Each row of a before or after table is a point. One or more steps were done to the points. Then noise was added and the rows were shuffled. The steps act on columns, c1 being the first. Write out the steps. A step turns or swaps two columns, mirrors them in a line or flattens them onto one, adds a multiple of one to another, or multiplies or shifts one. Angles are multiples of 10 degrees, from the lower column toward the higher: turns from -170 to 170, lines from 10 to 170 but not 90. Use the fewest steps. Two steps may share a column if one is a turn and the other turns, adds or multiplies; they go together, in the order done. Otherwise the lowest column goes first.

Before (12 x 3):
[[ -3  27  26]
 [-19 -40   7]
 [ 31  19  -9]
 [-32  31  24]
 [ 22   5  23]
 [ 23  -3  27]
 [-17 -23 -12]
 [-14  37  12]
 [ -4  25 -74]
 [-31  33 -13]
 [-11  25  29]
 [-25   8  -3]]
After (12 x 3):
[[  12  112  -14]
 [   7 -121  -19]
 [  -8   58   30]
 [  25   94  -31]
 [  -3   25  -25]
 [ -76   76   -4]
 [  27   -8   22]
 [ -12  -69  -17]
 [  27   82   -3]
 [ -15   99  -31]
 [  24   16   23]
 [  27   76  -13]]
Steps: swap c1 and c3; multiply c2 by 3

Before (10 x 8):
[[  -4  -44   23 -121   45   -3  -37   53]
 [  16  -11   25 -101  -28   28   26  -33]
 [  37   23   42   -8   46   28   10  -11]
 [  33   28   38  -25  -51 -116   -4   53]
 [  -4  -24   25  -20  -44   17   -9   31]
 [-115  -19    6   -6  -44  -17  -77   25]
 [ -55    4   44  -18  -30  -28   35   31]
 [  16   20  -86   -6  -48   12   36   12]
 [  25   79   39  -70   72    6   33   46]
 [  -6  -18   36    4  -17  -56   14   -6]]
After (10 x 8):
[[ -11  -26   27  -25  -42   15   43   33]
 [   8  -16   37    3  -19  -58   63   -7]
 [ -41  -16    7   -7  -45  -55  -28   24]
 [   9   23   39   -5   47   40   62  -16]
 [ -15   10   43  -18  -30  -43   83   36]
 [   6   17  -87   -8  -50   21   85   12]
 [   1   -8   20 -102  -34   33   78  -34]
 [   6   76   40  -72   73   13   83   47]
 [  -5  -46   26 -121   46   -1   14   50]
 [  29   29   38  -29  -52  -99   48   49]]
Steps: turn c1 and c6 by 20 degrees; multiply c1 by 0.4; shift c7 by 50

Before (10 x 11):
[[ -8   0   2  -8  45 -11 -27   5 -30  13  31]
 [ 15  -8   1  58 -13  -9   5  29  16 -18   8]
 [  9  33  -6  -7 -12  29  14   6 -31  -2   8]
 [  3  31 -48 -17  25 -22 -44  -4 -16   5  22]
 [-18  36 -16 -30  59 -24 -28  26 -24 -11  -2]
 [  3 -32  -9  21 -43 -21 -15  23   8 -49   3]
 [ -9  29  12  22 -40   4  -5 -21 -14 -19 -18]
 [ 39  36  14 -19 -12  21  -8 -25 -11   5 -17]
 [  6 -11  13  37 -56 -23   2  51   8   5   4]
 [  1  23  21  19 -24  40 -26  22  -8 -11  -9]]
After (10 x 11):
[[   6   -9   13   41    0  -24    4 -121    8   -7   -2]
 [  13   -6    6   55  -12   -6   13  -47   16   12  -14]
 [   3   32  -47  -18  -12  -21 -113   36  -17  -18  -16]
 [ -10   28   11   25   43    7  -12  -27  -13   24    5]
 [   0   24   21   20    0   38  -65  -50   -8   14    4]
 [  -9    2    2   -6  -32  -11  -65   49  -31  -25  -19]
 [  39   36   15  -19   24   17  -22   11  -11    5   19]
 [   2  -30   -8   20   10  -21  -37  -77    6   42  -28]
 [ -18   34  -16  -28  -59  -25  -73   47  -24   10   -6]
 [  10   35   -6   -8    5   28   35  -23  -29   -4   -4]]
Steps: turn c5 and c8 by 130 degrees; multiply c8 by 1.6; multiply c7 by 2.5; turn c10 and c11 by 150 degrees

Before (11 x 18):
[[-34  -4   2  -8   0 -18  10 -17 -17  -9   5 -29 -25 -28  -8  17  -1  -9]
 [  5  13 -15   1   3 -23  -4  26  -9  -6 -24 -16  -3 -22  19  -9  -5 -13]
 [  1  -9 -10  13  13   6 -12   8 -28 -24 -35  -9 -30  -4 -14   2  30  -2]
 [  4   4 -18   6  17 -27 -14   6 -31 -26  -3 121 -26  51 -14  -3   3  -8]
 [  7  -4 -18  36  28 -18  -9 -16  -3 -14   3 -36  -6 -24 -13  19  12 -28]
 [  4  -6 -17   2 -12 -21  -9 -12 -28 -19 -40 -31  20 -26 -31   1   5  -7]
 [  3  -3  26   3 -12  -4  48  12 -31 -11  -4 -28 -21  -6   0   8   8  -5]
 [-24  -8  38  32  -3  31   5 -19 -17 -30  17 -15 -18   1  30  24  21  -7]
 [-13  -6  39  16  22  17 -13   2 -32 -52  12  10 -16 -30 -19  15  21 -24]
 [-13   8  -7   8 -10 -24 -17   3 -17  -9   2 -29 -16   9 -29  14  -7 -32]
 [-37 -10  -4  -6  34 -20   7  43   4 -26  10 -22  29 -19 -30   7  -2  -2]]
After (11 x 18):
[[-35  -4  17  -3 -10  -7  -5 -19 -27  -9  -2 -24 -25 -21  -6  18  -7  -9]
 [-38  -8  12  -1 -42 -12  14  43  -6 -27 -11 -27  30 -14  -9   6  -6   0]
 [  3   3 -28  -1 -11 -67  23   8   7 -26  -5 109 -26  46  -5  -3   4  -5]
 [  0 -11  18 -19 -11   9  19   8 -29 -24  26   2 -29  17  -6   2  26   0]
 [-11  -6  -3  -9 -19  13  26   2 -25 -51   7  25 -14 -51  -8  15  24 -25]
 [  5  -7  43  -3   0 -10  11 -13 -38 -18  27 -25  20   9 -33   1   4  -7]
 [  7  -4  26   7 -23  -6  24 -16 -17 -16 -12 -36  -7  -5   4  21  37 -28]
 [-22  -5 -29  -2  12  35 -15 -18 -17 -30   4   3 -20 -33  26  25  39  -7]
 [  6  -3 -10  -6 -16   5 -48  13 -38 -10  17 -19 -22 -19  -5   8   7  -4]
 [  3  13  34   4   6 -16   3  26 -16  -5  13 -19  -2   3  18  -9  -4 -16]
 [-13   9  -3   9   2 -13  16   3 -29  -8  -4 -27 -15  11 -29  13   4 -33]]
Steps: turn c3 and c11 by 150 degrees; turn c3 and c14 by 50 degrees; turn c4 and c17 by 60 degrees; turn c5 and c15 by 30 degrees; turn c5 and c7 by 150 degrees; turn c6 and c12 by 20 degrees; turn c9 and c12 by -20 degrees

Before (8 x 32):
[[  16   90  -28   30  -78  -13    0  -12   19   64  -43   12    8   41
   -33   21    1  -21   12  -40  -60   72  -30   -7    7  -30  -17   20
   -18   37   66   33]
 [ -33  -39   70  -38   23  -16   40   48  -33   37   40   -9   50   11
    58  -30  -74   -5   68    5   35   36  -50  -38   24  -55  -36  -57
    54   13  -60  -61]
 [  32  -41   18  -47   -9   59   -7  -51   73   -1   23  -43  -21   81
    64   40   10    6  -27   34   42   -8  -44 -111   -4  -43   64   53
     5  -43   -5   40]
 [ -61    8   -9   10  -66   58   58  -80   70  -60  -34   54   15   62
   -59  -26   -5  -80  103  -53   43   -7   21   14  -37   -6   17   -9
   -21    3   39  -29]
 [  22   35   26   33   66  -81  -12   43   14  -65  -26   21  -38   57
    38   28   31  -82   -2  -66  -80  -52    9   11   64  -21  -10   50
    -8  -11    6  -47]
 [ -41  -13  -43   34   14   15   26   18  -10  -40  -21   58   24  -14
     9   15   15    0   52   74   19  -18   28  -62  -49   66   25   43
   -57   21  -23  -58]
 [ -68   -4    7  -70   21  -46  -21   28  -62  -41   20  -56   -8  -13
   -71  -21   35   12   97   34  -33  -69  -49   13   41   68   14  -43
   -39    3  -65  -44]
 [ -51  -11  -17  -19    5  -45  -19   13  -30  -31  -11   16  -78   18
    -3   32  -61  -62   24  -29   37  -70  -42   19   56   13  -38  -42
    25  -97   25  -35]]
After (8 x 32):
[[ -19   33   29   34   66  -78  -13   45   16  -65   22   20    7   69
    38  -32   33  -86   -5  -64   92  -51   10   -1   64  -26   -3   48
     9  -12   11  -26]
 [  30  -41   76  -38   28  -17   32   50  -31   38  -30  -13  -34   58
    56   38  -78   -2  -74    7  -57   32  -48    8   26  -52   -9  -53
   -58   15  -57   22]
 [  63   12   -8   11  -68   57   57  -81   72  -63   44   53    2   57
   -55   25   -7  -87  -91  -54  -34   -7   14   10  -36   -5   54  -11
    13    5   42  -35]
 [  49  -14  -19  -22    5  -44  -20   20  -33  -31    7   12   84   43
    -5  -26  -61  -65  -40  -24  -14  -70  -43   -5   55    9  -22  -43
   -31 -100   30    3]
 [  51  -14  -44   35   18   12   14   17   -8  -41   16   54  -11   45
     7  -17   21   -2  -34   70  -23  -15   27    2  -50   62   40   42
    46   17  -24   41]
 [  75  -11   14  -72   23  -48  -15   26  -59  -43  -10  -54   -2   31
   -78   24   31   12  -91   33   19  -69  -55    0   40   68   45  -44
    26    8  -68   38]
 [ -16   84  -29   29  -78  -13   -1  -10   13   64   43    6  -30  -17
   -30  -24   -1  -24  -20  -41   60   73  -27   -4    5  -32  -12   19
    17   38   65  -51]
 [ -36  -41   17  -48  -10   57  -29  -55   70    1  -30  -44   37    9
    65  -40   12    3   45   36  -13   -5  -39   -6   -9  -41   49   54
     3  -47   -9  -90]]
Steps: turn c1 and c29 by 170 degrees; flatten c7 and c24 onto the line at 10 degrees; turn c13 and c21 by -160 degrees; add 0.3 times c9 to c21; turn c11 and c16 by 170 degrees; mirror c14 and c32 in the line at 150 degrees; mirror c19 and c27 in the line at 80 degrees

Before (10 x 64):
[[  22   -6   13  -31   -9   11   -9  -24   20   -8    6    1    6  -23
   -12   25  -34   13    6   -3   -2  -10    9   10   18    7   17   37
    47  -17   44  -18    2  -12  -12   76  -19   -1   -9  -15  -30   22
    -3   12  -26  -19    9   -8  -88  -10  -16    2   23   -2   -7  -30
    -9  -32  -28   -2    5   10  -15   26]
 [  -1  -20    8    6   -2    2    1   25  -12   36   27    7   10  -23
   -20    9   30   50    9   -9    0   -5    3   -8   30   -2   -4  -31
   -47  -18  -15  -10   -8    4   -1    6  -22  -26  -13    9  -18    8
   -20    0    6   15    9   58    5  -10   -4    5   13  -33    4  -19
   -13  -21   15   40  -18    5   42  -13]
 [  -6    4    1    7    1  -12  -11   16   -1   -8   14    0  -14    5
    -3   29  -35   47   14   -1   -1    9  -10    7  -31   -3   12  -19
     6  -12  -40  -12  -14   31   15  -29  -22  -22  -21    7  -11   10
    47   12  -24  -39   20    2  -10  -27   12    8   22  -31   -8  -33
     5  -36  -28   44   -4  -18  -21   20]
 [  -9  -17   16   -8   12   13    7   28   19  -20  -16 -103   -2   -9
   -10   31  -12  -44   -5   -1   -7   -7  -11   11    5   -4  -75  -22
   -32  -19  -38  -13  -14  -15   -5  -15   30   11   -9    2  -15  -14
   -21  -27   63   -7   27  -14    3   26    9    1   11  -31   -6  -33
    35   -5    5  -11  -23    2  -22   23]
 [  25    5   15    7   -2  -12    9   27   12   -3   -9   -5    4  -23
    -9   11   -9   36  -29   -9   17    2   -9    9   10  -19   13  -29
   -33   15  -14  121    7  -13  -15   -5   -7  -13  -14  -12  -17    0
   -23  -18    0    5   12   -2  -18  -16   30  -57   22  -33   39   -6
    72   -3  -33    3    4   10  108  -17]
 [  -1   -4   19   -8   -4   10    6   26    2  -13   10    0   -6    2
   -11   -4  -28   42   -3   60   23  -23   -6   12   10   19    3  -31
   -31   -4   16    9   21  -13   -5   27  -20    0  -15   -6  -15   -1
   -12    8  -25   10    5   -9    7   29   32   -5   23  -14    6   -2
     4  -11  -16   11   -1   14  -29   -9]
 [  -4    4   14    3   -3   -6   -4   23   15    0  -75   -2   19   -2
   -10   -7  -31   -6    9   18   -8  -18    9   10   24  -15   11  -19
   -12  -22  -38  -18  -10   98    5  -22   -7   39  -28    1  -16   16
    -6    0  -23   12   27   -9   -6  -26   33  -45   25  -31   63   18
   -12  -12  -20  -30  -13   16  -28   -8]
 [  25  -31   20    3   -7  -12  -18   24  -20  -26   31   -5   28   -1
    -5   -8    4   46   15  -17   -5  -11  -26   11   34   19   15  -17
   101  -15  -18   -5    9    6    2   -9  -28  -16  -36    0  -15   20
    -9   -7  -27  -11  -50  -14    5  -22    1   -3  -29    7   -7  -21
     2  -11   -9  -10  -14   -1  -30  -13]
 [  15    2   -3   10    4   -6   -4   -2    8  -10   10  -16   -5  -20
    -4   13   25   24    0    4    1   12  -36    1   33   -5   13  -23
    46   33  -34   -6  -17  -17   -2   -7   11   38  -11  -15  -34   20
   -23   12    7   11  -67   45    1  -19    5    5    9  -31   29   -5
    11  -11  -14   42   31  -63  -32  -16]
 [  -4   -5  -13   -7   -3   12   10    6   19  -28    7  -13   36  -23
    -7   -1   18  -13   -3   19   -6   -9    6    5   19   22  -13  -13
    12   -8   -7  -14   21   10    0   -5   17   -4  -10   67  -15    8
   -19    3    8   12    8  -10   -2   29   23  -16   20   73    3   -5
   -10  -18   -2   39   -6    4   15  -18]]
After (10 x 64):
[[  -3   -5  -12   -6   -4   16    7   15   14  -27    8  -10   37  -25
     6    0   17  -12   71   19  -12  -12    2    8   16  -20  -10  -15
     8   -9   -9  -15   21   11   22    9   12   -7   11   69  -17    8
   -15    4    5   14    6   -7   -7   24   23  -17   15  -14    4   -8
   -10  -17   -5   35   -5    5   10  -13]
 [  17    1   -2    8    7   -6   -7   -5   12   -7   13  -16   -5  -17
   -23   12   23   11  -30    7    4    8  -39    6   29    6   13  -23
    44   34  -38   -4  -20  -21   28    7   11   40   10  -15  -34   20
   -23   11   10   13  -63   43    1  -23    4    5    8    4   29   -8
     9   -6  -15   37   32  -61  -28  -15]
 [  29    9   15    9   -6  -13    8   24    8   -1   -7   -4    8  -23
   -32    9  -10   18  -38   -7   14   -3  -13   10   12   29   11  -29
   -36   12  -18  120   10  -12   18    9   -7  -10   13  -15  -19    4
   -23  -18    1   -1   16    0  -21  -19   32  -59   22  -21   37   -5
    75   -5  -35   -7    7   14  106  -23]
 [ -10    7    3    8    2  -14   -8   14   29   -8   17    1  -12    3
   -39   32  -33   23  -29   -3    4   21   -7    8  -30    3   11  -18
     6   -9  -39  -16  -18   29   21   -5  -21  -22   23   10  -11    8
    45   18  -24  -38   18    5   -7  -31   14    7   26   17   -7  -38
     3  -34  -27   42   -4  -21  -21   20]
 [  16   -6   12  -29   -8   13  -11  -23  -66  -12    8    0    4  -26
   -18   27  -37   -1   -3    1   -2  -12    8    6   22  -21   13   39
    47  -13   41  -18    1   -9   15   33  -21   -6    1  -12  -30   20
     5   14  -23  -20    8   -8  -87   -8  -14    0   25    5   -6  -31
    -8  -30  -25   -8    5   13  -17   31]
 [  -1  -25    5    7   -1    2   -5   23   -9   36   22    7    7  -21
   -50    8   30   18  -30   -7   -2   -8    6   -9   30   16   -5  -30
   -44  -20  -16  -12   -8    2   22   -7  -26  -26   10    8  -19    7
   -19    1    5   10   10   58    8  -11   -7    3   16   13    6  -20
   -12  -22   16   34  -13    5   43  -13]
 [  22  -32   17    4   -4  -13  -19   28    6  -27   28   -5   28   -4
   -36  -12    3   26   10  -17   -6  -14  -26    9   40   -9   16  -18
    99  -12  -18   -4    8    5    3  -13  -32  -17   39    3  -18   19
    -4   -7  -29  -12  -49  -17    4  -23   -3   -5  -27    9   -7  -18
     4  -13   -7  -14  -11    1  -33  -12]
 [  -8    8   14    1   -7   -7   -9   16   29   -1  -76   -3   27    2
    -1   -6  -26  -14  -30   20   -6  -22    9    9   29   23   10  -16
   -15  -26  -36  -18  -13   99   -8    3   -3   40   27   -2  -11   21
    -3    4  -25   11   30   -6   -5  -23   37  -38   25   15   65   17
   -11  -11  -22  -29  -10   19  -28   -9]
 [  -8  -18   16   -8   11   15    7   27   16  -18  -13 -104   -5  -10
    26   32   -9  -34  -28    0   -6   -8  -14   12    4   11  -72  -20
   -33  -17  -37   -9  -18  -12    3    6   27   13    7    4  -17  -16
   -25  -26   64   -7   34  -12   -5   26    7    0   13    4   -4  -35
    34   -2    3  -14  -30    3  -20   24]
 [  -3   -2   20   -5   -4    5    0   32  -23   -9    8    1   -8   -3
   -41    1  -26   23  -20   59   31  -20   -7   12   13  -13    4  -34
   -33   -5   19    7   20  -11   17    4  -20    3   16   -3  -13   -1
   -10    6  -26    6    5   -7    8   28   34   -4   26   -7    6   -2
     5  -10  -16    4    0   13  -26   -7]]
Steps: mirror c8 and c26 in the line at 10 degrees; turn c9 and c36 by 70 degrees; multiply c36 by 0.7; turn c15 and c18 by 50 degrees; mirror c19 and c54 in the line at 40 degrees; turn c22 and c43 by -10 degrees; turn c35 and c39 by 160 degrees; turn c35 and c60 by -30 degrees

Before (8 x 64):
[[ 69 -14  51   9  52 -40  28  25   0 -44   2  -1  75  -6  83  91 -54 -49
   36  35 -89  32  36   4 -60  16  72 -36   3  36 -12  22   5   8 -27  30
   18  85  37 -24  64  70  -8 -39   4 -51  23  61   2  19  -4  42   0  12
   37  21 -10 -66 -15  20 -62  55  46 -63]
 [ 38  23 -11  30   4 -24  81 -28   6 -74 -11  31  50  26  44 -12 -76   6
  -64  68 -56  98  19  67 -10 -41 118  16  -1  51  13  35 -16  18   8  46
   24  74  68 -40  70  88  10   8 -48 -67  47 110  53  -4   8  49   3  22
   21  50  -5 -44 -35  35  -4  65  13   6]
 [-22 -66  46  19 -22 -22 -16  16   5  54   3  -4 -29 -42 -15 -53  19  43
  -20 -38 -11  11 -11  14  32 -47 -17  16 -54  -6  11 -30   9  47   6 -52
  -18 -51 -23  12 -33  14  18 -21  44  20 -22  21  -8  10  -7 -30  23 -24
  -15   4   0 -14 -44 -78  14 -44 -10  16]
 [ 19 -47  -9  17 -30  -7  20  28 -14   7  42  25  -3 -69   4 -18   4  18
  -31 -34 -45  17  -8 -36   2 -44 -45  21 -43  -9   5 -15  36  10  40 -30
  -15   8 -23  16 -33 -21  31  -6  33  -2  21  21  14  12 -31 -42  51 -25
  -10 -26  25 -36 -27 -38  43 -32  27  -1]
 [-16 -25  29 -37  10  23  25  44 -10 -14  25   5  -7 -36 -42  51 -10  -5
   21 -30  38 -23 -33 -35 -41 -33 -13  -3   7 -53  -6  -7 -11 -26  -5 -37
    3   2 -22 -32 -56 -16  -3 -35  21  13  22  13 -30  34  27  -1  32 -15
   -1 -47   3 -11  29 -42  11  -5   7 -15]
 [  2 -78  25 -10 -30  23 -23  -9  20   5  17  13 -20 -40  -9  -7  13  20
  -24 -28 -13 -16 -30  28  19 -10  17  12  11 -58 -15   0  -4  17  20 -25
   29 -31  -9  42  -3 -23  33  40  18  48  21  28  -9  18  -5 -24  23 -23
  -28  -2 -30  14   6 -10 -20 -22 -33  40]
 [  3 -37  50 -48  -1  40 -13  46 -29 -18  18  40   9 -10 -13   6  22  35
    4  -9   3  10 -62  -1   4 -26  17  49   3 -51 -10  18  26  -5  26 -25
  -34 -19  -9   3 -12   7 -13 -12  43  15   9  29  14  42   2  -4  30  15
  -38 -23 -15  12  13  -2 -24  -4  21  -2]
 [ -1 -22  12 -31 -11  64 -36  44  18   8  25 -17  14  -4 -10  19  26  -2
   27 -27   9   1 -25  -1 -45  24 -11  20  34 -10  40 -12   2 -54   8 -52
    1  24 -20 -24 -20  -9  18  -9  46  55  24 -19  -2  91  -1   7  45 -32
  -36   1 -16  19   2   9   4 -27  29 -11]]
After (8 x 64):
[[  3 -79  19   6 -30  24 -22  -9  20   4  18  13 -22 -39  -9  -7  14  20
  -25 -28 -14 -15 -30  29  19  -9  17  11  11 -58 -15   0   6  34  21 -26
   29 -30  -9  18  -3 -23  34  26  19  56  -1  28  -9  19  -5 -24  23 -22
  -29  -1 -29  60   7  39 -20 -22 -35  40]
 [ -1 -21  -1 -20 -11  64 -36  43  17   8  25 -15  14  -4  -9  19  26  -2
   27 -27  10   1 -25  -2 -45  24 -11  19  33 -11  40 -12  24 -51   9 -52
    0  24 -21 -13 -21  -9  18  18  46  48   1 -19  -3  91  -2   8  45 -33
  -36   2 -16  34   2 -22   4 -28  29 -11]
 [ 19 -47  20  22 -30  -7  20  28 -13   7  42  24  -3 -70   5 -18   2  18
  -31 -35 -45  17  -8 -37   2 -45 -45  21 -42 -10   5 -13  10   5  40 -30
  -15   8 -24  40 -33 -22  32 -11  34   8   1  21  14  12 -31 -42  51 -26
   -9 -26  25 -38 -28   8  42 -31  28  -2]
 [ 70 -14 121 -21  52 -41  28  26   0 -44   2  -1  75  -7  84  90 -55 -49
   36  35 -90  32  36   4 -60  17  72 -36   3  35 -12  21  -4 -13 -27  30
   19  85  37 -25  64  71  -8 -38   4 -62   0  61   2  19  -5  41   0  11
   36  21 -11  77 -14 -19 -63  55  45 -63]
 [-16 -26  46 -10  10  23  25  44 -10 -13  24   5  -6 -36 -42  51 -11  -5
   22 -29  38 -23 -33 -34 -41 -32 -13  -2   7 -53  -6  -6  20 -40  -5 -36
    3   2 -22  36 -55 -16  -5 -18  20   6   0  13 -30  34  26  -1  32 -15
    0 -47   3  56  28 -39  10  -6   7 -16]
 [  3 -38  53 -21  -1  41 -13  47 -28 -18  19  41   9  -9 -14   5  22  35
    4  -9   3   9 -63  -1   4 -25  18  49   4 -52  -9  20  54 -11  25 -26
  -36 -19 -11   2 -12   8 -13  -8  43  14   0  29  13  43   1  -2  30  15
  -38 -23 -16 115  12   2 -24  -5  21  -2]
 [ 38  23  25 -91   3 -23  82 -28   6 -74 -12  31  50  27  43 -12 -77   7
  -62  69 -56  98  19  66 -11 -41 118  16   0  50  13  35 -34  20   9  47
   24  74  67 -41  69  90  11  -2 -49 -47   0 110  53  -6   8  49   2  22
   21  50  -4 -46 -35 -33  -4  66  13   6]
 [-23 -65  70   8 -22 -21 -17  15   3  54   3  -4 -29 -42 -16 -53  19  42
  -20 -38 -12  11 -10  14  31 -47 -18  17 -54  -6  11 -30  -9  30   6 -52
  -18 -50 -23  79 -33  14  18 -40  44  26   0  21  -9  10  -7 -30  24 -25
  -15   3   0  92 -44  -2  14 -44 -12  16]]
Steps: multiply c3 by 2.5; turn c3 and c58 by 60 degrees; turn c4 and c33 by -50 degrees; add -1 times c22 to c4; add -0.3 times c19 to c46; turn c34 and c44 by -30 degrees; turn c40 and c60 by 80 degrees; multiply c47 by 0
